Each point is reached from the start by the listed moves, each made 0, 1 or 2 times, or once backwards (-1), plus a little noise. Is the number of moves made odd or even? Then give how often each move was made.
(in the rows, 128 means zero)

Moves:
(1): [182 126 125 115 130]
(2): [138 171 119 127 122]
(3): [134 133 166 122 131]
Start: [122 109 127 106 113]
Points:
[242 117 197  64 121] => even (2, 0, 2)
[ 61 108  92 125 108] => even (-1, 0, -1)
[ 82 192  75 124  96] => even (-1, 2, -1)

Moves:
(1): [159 130 133 121 123 132]
(2): [127 158 120 125 136 132]
(3): [123 134 162 133 131 125]
(4): [135 131 125 162 126 133]
(5): [137 119 125 131 171 121]
(6): [124 123 133 126 136 174]
Start: [127 116 135 143 123 132]
Points:
[141  54 113 111 207 159] => even (0, -1, -1, -1, 2, 1)
[169 175  90 193 134 201] => odd (1, 2, -1, 2, 0, 1)
[ 95  60 180 125 225 196] => even (-1, -1, 1, -1, 2, 2)
[124  86  96 216 220 220] => even (-1, 0, -1, 2, 2, 2)

Moves:
(1): [166 120 129 120 125 128 134 120 135 143 133]
(2): [133 157 125 127 125 133 124 122 127 136 131]
(3): [129 130 170 118 135 124 130 124 137 128 128]
(4): [133 123 139 172 121 125 129 129 127 127 128]
(5): [132 131 132 128 171 129 137 120 123 124 130]
(6): [132 125 136 131 128 172 121 126 126 126 121]
(7): [126 138 127 129 117 132 170 128 122 118 121]
(8): [131 135 130 125 133 131 129 162 128 124 122]
(9): [120 133 123 136 134 132 134 128 168 134 132]
Start: [125 130 134 134 145 144 117 130 134 148 134]
Points:
[ 95 114 108  99 139 106  86 181 227 166 144] => even (0, -1, 0, -1, -1, -1, -1, 1, 2)
[136 189  94  87 126 210 184 190  71 124  98] => odd (0, 1, -1, -1, 0, 1, 2, 2, -1)
[136  92 163 176 135 178 113 134  95 133 123] => even (0, -1, 0, 1, 0, 1, 0, 0, -1)
[157 126 104 226  99 110 127 204 176 164 135] => odd (1, 0, -1, 2, -1, -1, 0, 2, 1)
[ 60 120 120 158 163 103 133 146 215 142 139] => odd (-1, -1, 0, 0, 0, -1, 0, 0, 2)
[124 176  99 202 217 163 189 115 189 152 144] => even (0, 1, -1, 1, 2, 0, 1, 0, 2)
[230 145 249 153 248 232 103 115 189 181 142] => odd (2, 1, 2, 1, 2, 2, -1, 1, 1)

Moves:
(1): [172 127 137 131 127 107 119 127 137 126 120 128]
(2): [130 184 122 122 114 119 117 116 127 128 142 122]
(3): [121 134 159 130 128 130 133 130 137 130 120 126]
(4): [129 132 126 160 133 125 138 121 135 131 134 131]
(5): [129 133 130 125 164 128 125 133 132 138 117 121]
(6): [143 134 132 121 126 165 123 126 128 129 129 127]
(7): [128 127 126 117 129 128 164 119 129 127 126 130]
(8): [130 133 127 133 127 128 142 157 135 137 139 124]
(9): [119 127 122 120 133 131 125 129 162 118 127 125]
(10): [127 106 120 121 118 127 125 116 133 183 124 128]
(11): [136 120 145 125 146 130 136 119 124 126 179 114]
Start: [130 126 137 118 125 121 118  92 126 129 142 137]
Points:
[165 125 173 153 224 101 189 120 249 206 180 104] => odd (1, 0, 1, 2, 2, 0, 1, 2, 2, 1, 1)
[147 118 196 175 102 111 160 175 205  79  95 154] => odd (1, -1, 2, 1, -1, 0, 0, 2, 1, -1, -1)
[198  53 174 145 135  47 212 100 176 192 110 148] => even (2, -1, 1, 1, 0, -1, 2, 1, 0, 1, 0)

Moves:
(1): [170 136 131 120 128 133 124 128 129 115 128 126 119 131 122 127 132]
(2): [126 167 134 129 131 130 130 137 129 121 128 129 123 118 127 133 131]
(3): [128 120 166 115 128 131 135 132 139 135 132 129 135 124 128 125 129]
(4): [133 121 139 170 125 123 123 131 139 129 125 129 131 126 132 131 128]
(5): [129 117 125 134 167 130 127 139 126 123 132 132 133 122 121 120 131]
(6): [122 123 119 133 124 172 134 130 118 125 123 122 127 110 130 127 116]
(7): [134 123 125 128 131 123 159 135 134 124 125 134 120 130 129 132 125]
(8): [125 123 124 125 124 127 119 155 126 130 129 125 129 124 125 130 128]
(9): [124 127 124 121 131 138 116 123 166 116 126 133 128 125 127 133 118]
(10): [134 131 122 126 131 128 127 130 131 152 130 131 130 125 130 127 125]
(11): [124 132 129 130 123 136 133 132 127 126 161 128 130 135 130 131 132]
(12): [127 128 132 128 125 126 121 133 120 131 133 169 122 129 136 128 124]
(13): [132 132 124 129 118 128 135 131 123 122 125 128 164 126 125 130 130]
(14): [126 132 130 129 134 136 126 134 126 131 123 127 130 162 132 127 127]
Start: [132 133 124 128 131 128 133 136 128 125 126 128 122 141 125 134 139]
Points:
[201 177 141 137 123 219 213 150  68  70 188 201  34 132 143 140 129] => odd (2, 1, 0, 0, 0, 2, 2, -1, -1, -1, 2, 2, -1, 0)
[168 136 107 135 135 112 227 131 113 165 117 104 149 141 126 133 143] => even (0, 0, 0, 0, 0, 0, 2, -1, -1, 2, 0, -1, 1, 0)
[ 62 156  89 190 202 229 124 158  35 105 152 155 130 169 139 119 133] => odd (-1, 1, -1, 0, 2, 2, -1, -1, -1, -1, 1, 1, 0, 2)
[136 202 168 130 122 146 110 129 249 153  89 103  89 103 127 158 115] => even (0, 2, 1, 1, -1, 0, 0, 0, 2, 2, -1, -1, -1, 0)
[ 74 132 107 180  99  87  58 190 141 108 163 208 161 154 136 150 140] => odd (-1, 0, -1, 1, 0, -1, -1, 2, 1, -1, 1, 2, 1, 0)

Moves:
(1): [148 113 135 132 126 131 121 135 124 135 144 147 127 122 129 122 123 125
 145 128 125]
(2): [140 152 111 134 122 151 130 128 145 132 130 132 132 124 130 136 133 142
 140 125 134]
(3): [110 143 148 137 130 129 115 135 140 118 139 133 124 116 138 109 135 142
 135 121 128]
(4): [127 107 123 142 145 132 132 131 118 124 122 127 123 132 131 132 127 140
 119 125 121]
(5): [147 131 128 126 137 122 127 128 141 136 134 123 122 128 129 135 123 137
 127 119 122]
(6): [107 128 125 111 148 146 126 127 145 138 128 127 113 121 142 126 136 126
 135 146 122]
(7): [134 115 138 120 125 123 159 138 131 132 111 123 122 119 127 133 127 126
 135 144 150]
(8): [127 119 130 118 124 129 126 152 131 114 129 133 137 123 108 126 123 138
 119 133 135]
(9): [136 124 125 134 122 124 134 116 139 121 120 142 126 141 143 132 110 131
 120 119 131]
(10): [122 132 127 138 120 129 124 130 131 150 127 124 134 143 139 126 125 120
 120 123 121]
(11): [117 119 126 138 127 128 140 122 135 127 141 125 127 135 140 137 140 123
 134 129 122]
(12): [120 136 122 133 140 119 143 114 120 135 111 157 134 127 111 130 131 103
 154 131 127]
(13): [139 132 141 129 136 151 130 117 139 136 131 121 158 121 126 128 119 121
 134 149 140]
(14): [123 132 143 133 137 131 117 123 116 128 139 131 115 148 120 138 138 128
 119 147 121]
(15): [129 132 128 132 136 127 117 136 122 120 132 125 144 140 139 131 135 125
 122 131 133]
(16): [126 126 137 134 120 135 122 128 125 123 119 130 144 116 137 158 124 131
 120 147 123]
(17): [140 132 125 124 122 129 121 122 127 123 117 133 135 136 115 130 152 132
 125 129 119]
(18): [123 136 122 116 132 113 135 116 127 135 128 135 131 119 129 133 125 147
 117 132 127]
Start: [148 136 119 125 138 129 122 125 119 123 130 159 109 125 129 135 144 126
 114 133 129]
Points:
[216 141 148 205 210 179  86 130 100 139 152 232 216 168  64 208 126 133
 117 187 101] => odd (1, 1, 0, 2, 2, -1, -1, 2, 0, 1, 0, 2, 2, 2, 1, 1, 0, 0)
[126 163   7 118  85 191 145  89 203 134  96 228 100 170 150 155 199  89
 168 109  88] => odd (0, 2, -1, -1, -1, 2, -1, 1, 2, 1, 2, 1, -1, -1, -1, 0, 2, -1)
[153 200 131 129 115 178 161 158 191  99 156 102 116  34 127  78 138 207
 158 103 203] => odd (-1, 2, 2, 0, 0, -1, 1, 0, -1, -1, 0, -1, 1, -1, -1, -1, -1, 0)

Moves:
(1): [137 125 123 128 128 125 126 131 123 131 129 132 131 129 118 120 125 125
 119 129 128 125 123 134 125 128]
(2): [134 146 129 127 120 125 132 128 135 130 119 121 129 130 124 125 119 140
 127 118 118 128 131 118 125 130]
(3): [125 125 139 130 113 131 135 125 129 123 132 128 131 129 128 124 128 125
 118 131 128 122 126 132 136 126]
(4): [134 123 124 153 126 119 122 131 133 123 126 138 135 122 130 131 130 115
 124 129 124 126 139 133 123 131]
(5): [135 124 143 127 135 125 122 120 129 129 129 132 136 119 131 127 123 131
 126 126 133 135 131 119 132 135]
(6): [126 122 132 143 128 141 133 119 134 123 130 136 131 143 121 122 124 126
 130 133 120 134 137 131 123 126]
(7): [127 129 126 126 133 128 147 136 124 129 128 136 122 130 130 132 135 123
 132 116 120 132 131 127 122 133]
(8): [126 137 137 140 127 123 125 146 122 136 135 130 134 129 115 126 131 135
 130 121 131 133 120 125 126 129]
(9): [122 125 126 129 130 130 129 133 137 127 129 123 128 134 130 122 124 123
 123 125 134 131 131 127 134 131]
(10): [128 128 125 126 129 125 122 125 139 142 132 129 125 134 122 134 136 129
 120 122 123 131 128 133 125 117]
(11): [130 129 122 124 124 134 129 128 119 111 150 120 122 131 127 134 126 140
 124 122 134 133 133 116 129 134]
(12): [122 135 128 129 129 122 134 129 129 123 123 138 125 128 126 129 128 129
 126 136 131 133 119 126 129 124]
(13): [124 134 126 124 121 133 134 125 134 131 144 116 146 124 129 122 130 129
 130 135 123 139 121 120 129 131]
(14): [119 126 125 139 128 112 128 118 123 140 126 126 133 141 118 123 131 123
 120 122 130 126 132 129 129 131]
(15): [136 132 125 116 133 119 125 137 127 135 137 125 130 138 142 130 139 136
 127 138 124 131 135 129 133 120]
(16): [130 131 128 124 130 132 130 136 129 124 121 130 136 133 119 142 126 133
 132 129 135 122 129 130 131 135]
(17): [125 142 125 126 129 139 131 123 132 126 129 124 128 139 123 119 144 123
 119 123 134 119 128 124 125 127]
(18): [134 126 118 129 130 128 140 127 140 129 123 124 121 126 127 124 139 149
 124 132 131 115 127 133 129 127]
(19): [134 126 125 125 123 122 128 126 137 132 133 138 130 141 130 126 130 124
 143 122 132 121 125 127 122 132]
(20): [127 137 137 129 135 115 127 130 133 128 135 122 121 124 110 126 130 125
 129 134 133 123 130 126 128 132]
(21): [133 130 137 130 122 135 123 126 131 141 128 120 119 129 133 125 119 117
 122 133 148 135 138 137 118 140]
(22): [136 121 130 129 119 126 124 122 123 121 126 117 126 129 127 122 139 125
 130 132 127 142 123 137 127 133]
(23): [123 132 126 119 122 128 125 133 135 122 128 137 127 129 120 119 135 135
 131 130 133 130 140 132 131 134]
(24): [124 134 128 131 133 125 128 125 127 121 137 133 133 132 127 126 126 129
 128 120 131 124 124 141 123 127]
Start: [119 143 126 138 138 126 123 139 128 125 130 116 140 123 126 125 125 132
 129 139 124 134 130 122 131 126]
Points:
[126 147 123 192 141 108 122 110 133 163 164 170 210 214  76  90 106 118
 133 112 154 154 122 155  86 156] => even (2, 0, -1, 0, 1, 2, 0, 1, 0, 0, 0, 1, 1, 2, 0, 1, 0, 0, 2, -1, 1, 0, 0, 2)
[105 172 135 145 130  88 174 158 144  99 125 187 170 193 126 132 139 186
 103  89  94 135 212  86 166 144] => odd (-1, 2, 2, 1, 2, 1, 2, 0, 1, 0, 1, 1, -1, 2, 2, 1, 0, 0, 0, -1, -1, -1, 2, 0)
[140 182 176 122 145 105  70 197 127 186 156 131 143 130  48 129 169 102
  80 154 150  73 109 141 139  88] => odd (2, -1, 2, 0, 0, -1, -1, 2, -1, 2, -1, -1, -1, -1, 1, 1, 2, -1, 0, 2, 0, -1, 0, -1)
[ 98 224  87 136 161 155 195 139 166  68 115 108 106 156  61  95 148 177
 123 144  91 100 174  59 126 133] => odd (0, 2, -1, 0, -1, 2, 1, -1, 0, -1, 1, 1, 0, 0, 0, 0, 2, 1, -1, 2, -1, -1, 1, -1)
[129 110 121 129 116 176 137 118 173 178 124  93 122 126 163  93 127  63
 100 114 122 188 144 168  92 142] => even (1, 0, 0, 0, 0, 0, 2, -1, 2, 2, -1, -1, 1, -1, -1, -1, 0, 0, 0, -1, 2, 1, 0, 0)
[133 249 144 106 110 113 185 208 194 155 204  42 142 176 109  87 189 171
 124 149 211 124 139  72 136 186] => even (-1, 1, 1, 0, 0, -1, 1, 2, 2, -1, 1, 1, 2, 0, 2, 1, 2, 2, 2, 2, 2, 0, 0, -1)
[133 170 117 146  72 188 181 152 157  80 215  84 184 188  49  92 145 194
 113 141 169 110  45 125 127 143] => even (2, 0, 2, -1, -1, 1, -1, 2, 1, 0, 2, 1, 2, -1, -1, 2, 1, 2, 2, 0, 0, 1, -1, 1)
[ 80 187 163 178 117 116 206  97 188  93 135 165 155 173  74  59 126 207
 119  86 108 128 113 113 141 132] => odd (-1, 2, 2, -1, 2, 2, 1, 1, 1, 0, 0, 2, 0, 1, -1, -1, 0, 2, 1, 0, -1, 0, 1, 2)

Moves:
(1): [146 130 124 125 130 129 125 135 119 115 131 122 131 122 137 139 130 128
 127 140 128 134 126 131 117 129]
(2): [116 156 127 128 131 124 129 132 126 119 111 126 130 129 124 132 126 130
 120 129 126 128 135 124 114 122]
(3): [125 131 152 121 130 127 118 121 126 126 132 131 123 133 118 121 130 128
 119 135 122 122 128 139 123 133]
(4): [136 118 134 143 122 128 130 115 135 129 123 125 135 121 126 136 132 127
 136 128 126 133 123 133 130 123]
(5): [132 122 129 129 147 125 128 121 128 125 129 125 131 127 130 132 131 128
 124 117 130 122 134 128 123 133]
(6): [125 127 123 128 129 147 122 126 124 132 124 125 134 129 134 122 134 123
 129 128 131 132 130 132 130 131]
(7): [131 123 124 124 127 130 145 127 137 121 128 124 127 127 131 124 122 121
 125 124 128 130 132 134 130 127]
(8): [130 128 130 142 133 126 130 148 133 127 131 127 128 136 124 129 131 130
 130 130 128 135 132 130 128 133]
(9): [137 138 124 124 117 127 120 129 149 130 132 130 138 131 126 128 127 132
 124 126 132 133 125 132 125 128]
(10): [132 135 125 129 138 119 130 131 133 150 124 123 117 130 123 125 132 119
 131 133 124 141 135 135 128 128]
(11): [129 136 119 127 126 126 128 129 118 121 160 124 122 133 125 124 132 115
 128 132 120 130 131 126 133 128]
(12): [136 133 126 131 133 130 132 130 133 127 134 151 130 130 131 128 133 132
 121 129 123 127 121 128 120 133]
(13): [124 122 129 129 127 127 131 130 131 137 134 129 152 127 126 129 123 129
 126 135 127 126 134 124 121 132]
(14): [140 127 126 128 126 126 132 129 125 131 127 120 125 155 132 141 116 123
 131 130 121 117 142 113 135 127]
(15): [116 135 137 133 134 127 135 130 131 139 138 114 134 118 153 134 130 137
 117 120 117 123 118 130 131 123]
(16): [121 114 127 122 128 125 128 134 126 131 121 132 134 123 126 146 127 118
 120 118 125 136 124 134 131 132]
(17): [119 120 124 122 121 129 126 132 123 122 124 124 127 130 134 121 150 126
 122 137 122 136 128 108 128 131]
(18): [124 132 133 127 127 132 135 122 130 133 133 126 124 136 120 138 133 149
 128 127 133 137 126 133 135 127]
(19): [127 129 132 120 130 133 129 130 131 122 128 128 130 125 129 131 135 132
 150 126 128 127 136 126 124 128]
(20): [117 130 117 128 138 129 132 127 137 124 124 127 122 142 132 139 125 130
 129 149 130 124 116 125 122 129]
(21): [131 130 133 127 128 124 132 129 124 131 134 129 135 132 128 132 133 122
 129 133 151 121 125 126 131 127]
(22): [127 129 133 124 134 126 124 125 130 128 126 126 129 133 138 121 118 126
 126 131 129 144 132 127 135 123]
(23): [130 125 131 130 126 127 118 122 133 127 127 133 121 124 132 136 127 119
 124 138 131 123 145 129 130 138]
(24): [127 123 126 129 127 118 125 123 125 122 124 128 131 132 137 128 140 136
 124 130 130 133 128 145 126 123]
Start: [127 144 131 133 121 128 133 131 120 134 123 128 137 133 119 126 110 126
 111 135 123 135 133 134 126 121]
Points:
[183  86 130 160 135 107 128 147 173  89  70 168 167 122 137 163  90 102
 121 154 117 175 197 212  93 148] => even (1, 0, 0, 1, 0, 0, 2, 2, 0, 0, -1, 1, 1, 0, -1, 1, -1, -1, 1, 0, -1, 1, 2, 2)
[180 193  72 107 153  81 136 189 130 124 205 106 108 249 130 198 191 128
 112 235 110 152 150  88  87 145] => odd (2, 0, 0, -1, 1, -1, -1, 1, 2, 2, 2, 1, 0, 2, 0, 0, 2, 1, 1, 2, 1, -1, 0, 1)
[168 196 135 149 195  86 146 129 154 112  42  63 121 194 123 176 113 100
  72 179 142 129 136 226  55 109] => even (2, 2, 2, 1, 2, 1, 2, 1, 1, 2, -1, -1, -1, 1, 0, 0, -1, -1, -1, 2, 1, -1, -1, 2)
[128 185 101 113 108  98 138 122 129  86 125  76 204 208 141 186 136 153
 105 128 147 127 190  95 109  97] => odd (0, 2, -1, 0, 2, 0, 0, 0, 2, -1, 1, -1, 1, 2, 0, 0, 1, 1, 1, 0, 1, 0, 0, 2)

Moves:
(1): [137 114 130 145 142 132 126 127 144 148 132 143 116 104 126 125 122 130
 135 121 128 127 133 141]
(2): [131 123 146 139 116 140 132 131 110 135 114 130 122 143 120 118 119 126
 134 121 138 142 130 128]
(3): [124 124 130 131 140 138 131 119 126 131 119 133 135 108 136 122 121 127
 126 131 122 134 129 144]
(4): [116 122 136 131 128 138 109 132 128 144 135 129 132 129 129 137 126 144
 119 124 132 135 132 144]
(5): [118 132 127 134 123 124 141 145 143 138 126 111 121 127 138 116 142 135
 116 137 126 121 116 114]
(6): [124 118 129 132 134 123 134 152 124 146 128 145 118 138 124 108 119 148
 145 124 128 122 118 134]
(7): [120 124 132 133 116 137 122 120 112 126 125 124 134 131 128 144 135 123
 123 125 136 123 137 131]
(8): [134 129 123 129 131 128 124 126 128 128 137 130 120 120 132 123 128 128
 126 123 133 125 117 119]
(9): [121 132 123 133 117 133 119 131 123 122 136 132 126 120 117 118 122 117
 133 135 137 130 126 124]
(10): [121 136 119 130 122 132 123 118 110 139 127 127 135 125 123 123 120 129
 138 128 125 128 118 125]
(11): [133 131 125 114 141 126 132 115 127 146 128 129 116 108 126 123 106 124
 132 134 124 121 128 129]
(12): [133 136 118 119 128 129 134 122 128 125 135 131 136 122 125 125 126 121
 129 124 120 121 125 131]
(13): [127 125 137 117 126 131 141 129 133 125 113 114 119 128 123 121 128 135
 132 151 127 132 113 123]
(14): [125 144 128 128 115 127 118 132 137 123 132 117 119 117 119 117 128 126
 120 137 120 115 117 134]
(15): [125 132 137 110 116 121 124 134 106 133 126 134 131 125 133 133 133 129
 120 106 123 137 112 117]
(16): [139 130 129 116 133 122 120 128 137 136 135 125 121 132 132 128 142 129
 128 121 127 122 129 132]
(17): [140 116 128 124 118 128 129 115 129 129 130 117 138 126 128 126 125 133
 138 146 130 128 145 142]
(18): [116 116 120 142 116 132 114 130 139 128 144 122 129 130 122 119 119 116
 127 129 122 117 126 124]
(19): [125 124 126 119 129 133 139 124 119 130 119 125 125 123 122 119 128 136
 129 130 127 131 129 119]
(20): [118 122 129 139 124 121 126 134 133 131 137 129 126 131 120 118 124 123
 133 126 139 128 131 129]
(21): [123 136 116 129 112 132 119 122 123 140 135 117 117 128 136 123 130 137
 133 126 121 132 123 132]
(22): [138 132 125 120 126 127 127 121 117 138 131 140 121 135 132 134 134 136
 119 133 122 133 130 139]
(23): [132 127 140 129 140 133 147 129 128 114 128 120 129 129 128 125 127 124
 137 134 123 133 128 117]
(24): [133 127 122 125 140 128 129 129 117 124 126 128 132 120 124 134 123 119
 124 122 127 133 127 132]
Start: [132 144 129 127 132 123 123 121 131 121 123 136 126 117 120 129 131 114
 131 118 129 124 127 134]
Points:
[ 75 177  36  76  56 119  76  92  19 202 174 111 156  97 169 125 205 123
  73  50  93 121  56 141] => even (-1, -1, 2, 0, 2, 0, 2, 1, 0, 2, -1, 2, 0, -1, 2, 2, 0, 1, 1, 2, 2, 2, -1, 2)
[184 146 179  55 139  87 113 166 188 249 109  80  33 109 117  76 131 214
 105 200 136  99  77 188] => odd (0, 1, -1, 2, 2, 1, -1, 1, -1, 0, 2, -1, 2, 2, 0, 2, 2, -1, -1, 0, -1, 1, -1, 1)
[143 122 200 116  70 176 133  77  87 181 105  86  83 117 130 131 165 115
 151  64 102 149 122 126] => even (2, 2, 0, 0, 0, -1, 2, -1, -1, 0, 0, 1, 1, 0, 2, 2, 0, 1, 1, 0, 2, 0, 2, -1)
[ 82  64 178 156  58 143  51 192  47 162 133 200 144 169  41  45  74 156
 149 105 183 182 172 223] => even (-1, 2, 1, 2, -1, 2, -1, -1, 2, -1, -1, -1, -1, 1, 1, 0, 2, 1, 2, 2, -1, 1, -1, 1)

Moves:
(1): [131 121 137 124 125 133 128 122 126 117 131 135 145 117 121 116 126 123
 124 128 123 131 134 140]
(2): [112 125 139 149 130 134 123 132 109 131 135 125 128 130 123 126 124 121
 134 114 129 125 130 118]
(3): [133 125 117 131 119 118 126 113 131 129 132 140 134 126 120 128 131 123
 121 118 114 116 119 132]
(4): [114 134 128 138 147 137 126 132 135 126 144 130 107 137 131 125 122 134
 132 127 127 136 133 110]
(5): [123 123 132 135 122 134 125 115 127 119 126 116 132 130 137 121 125 149
 136 127 139 128 125 119]
(6): [123 120 136 139 112 140 132 129 116 134 124 134 133 125 119 125 129 131
 126 134 123 114 131 129]
(7): [117 114 130 134 144 114 127 129 130 125 137 120 130 136 130 116 125 120
 133 128 118 141 136 120]
(8): [125 120 132 130 139 128 138 130 134 127 126 120 122 114 121 119 130 130
 130 112 133 131 122 119]
(9): [124 138 136 118 125 130 122 130 134 124 135 113 137 135 121 126 117 144
 135 134 118 130 126 131]
(10): [119 129 123 132 129 130 127 126 109 125 126 115 127 129 120 126 119 131
 120 129 129 130 129 127]
(11): [151 125 129 113 102 120 130 122 140 119 123 138 134 131 120 136 128 115
 110 111 119 132 122 147]
(12): [127 128 118 114 134 138 127 118 125 129 127 112 142 121 133 118 128 131
 134 127 128 112 149 131]
(13): [117 139 126 136 124 141 136 124 128 127 131 122 126 134 140 116 118 137
 129 129 128 115 120 124]
(14): [140 129 125 128 137 123 142 127 122 132 135 128 111 125 129 126 125 128
 132 125 118 137 132 130]
(15): [125 132 123 116 122 145 134 134 130 130 126 129 151 119 129 140 126 137
 130 139 117 118 127 139]
(16): [144 125 113 123 155 118 139 137 130 124 132 128 133 124 132 117 122 140
 128 127 121 124 132 113]
(17): [124 127 123 132 115 129 125 131 126 133 126 129 136 124 123 132 120 132
 124 125 137 120 125 135]
(18): [126 131 132 124 134 124 140 134 129 129 142 119 121 127 136 129 140 133
 123 131 131 136 123 123]
(19): [123 123 118 114 124 138 135 127 123 125 131 129 133 122 137 116 127 140
 132 126 136 126 116 136]
(20): [114 135 148 145 113 119 127 133 130 118 131 118 114 130 129 130 113 125
 139 123 129 119 126 109]
(21): [123 126 140 129 125 116 130 113 126 122 122 132 130 135 130 125 118 142
 127 123 129 123 128 122]
(22): [127 127 135 130 127 125 121 133 125 127 131 131 121 123 127 125 137 133
 126 121 110 125 119 143]
(23): [135 114 140 141 133 127 119 126 128 136 140 123 113 125 126 135 127 115
 118 122 114 127 111 131]
(24): [111 137 141 135 103 129 118 129 123 138 121 128 128 118 125 120 125 138
 132 115 140 128 129 111]
Start: [108 133 137 135 157 122 117 127 121 120 130 127 121 126 112 134 135 124
 127 126 112 127 121 134]
Points:
[ 82  90 188 198 214 126 152 137 123 158 233  81  51 108  82  79 125  58
 138  38  30 150 115  71] => even (0, 2, 1, 1, -1, 1, 2, 2, 1, -1, 1, 1, 1, 2, 0, 0, -1, 1, 0, 0, -1, -1, 2, 1)
[ 90 110 156  84 161 186  93  91 108 138 178  70 175  66 117  75 162 212
 134 144  26  80  93 193] => even (1, -1, 1, 0, 1, 1, 0, 0, 2, 0, -1, 2, 0, 0, 1, 0, -1, 1, 1, -1, 0, 2, 2, 1)
[241  82 120  85 109 120 145  64 136  84 127 129 188 101 104 131 120 103
  69 126  37  37 126 184] => odd (1, -1, 1, -1, 1, 2, -1, -1, 0, 0, 2, 2, 0, 0, 0, 2, -1, 0, 0, 1, 0, -1, 2, -1)
[ 30  94 249 160 123 149 106  55  83  59 152  32 140 111  70  43  33 193
 139  33  50 155 127 138] => odd (2, 1, -1, 1, 2, 0, 2, 2, 2, 2, 2, 1, 1, 2, 1, -1, 0, -1, 0, 0, 2, 1, 1, 1)
[ 97  69 231 198 146 128  99  31  57 145 138 116 138 113  88  66 109  69
 133  67  71 106 177 131] => odd (2, 2, 0, -1, 0, 1, 1, 0, 0, -1, 0, 2, 1, 2, -1, -1, -1, -1, -1, -1, 2, -1, 2, 1)
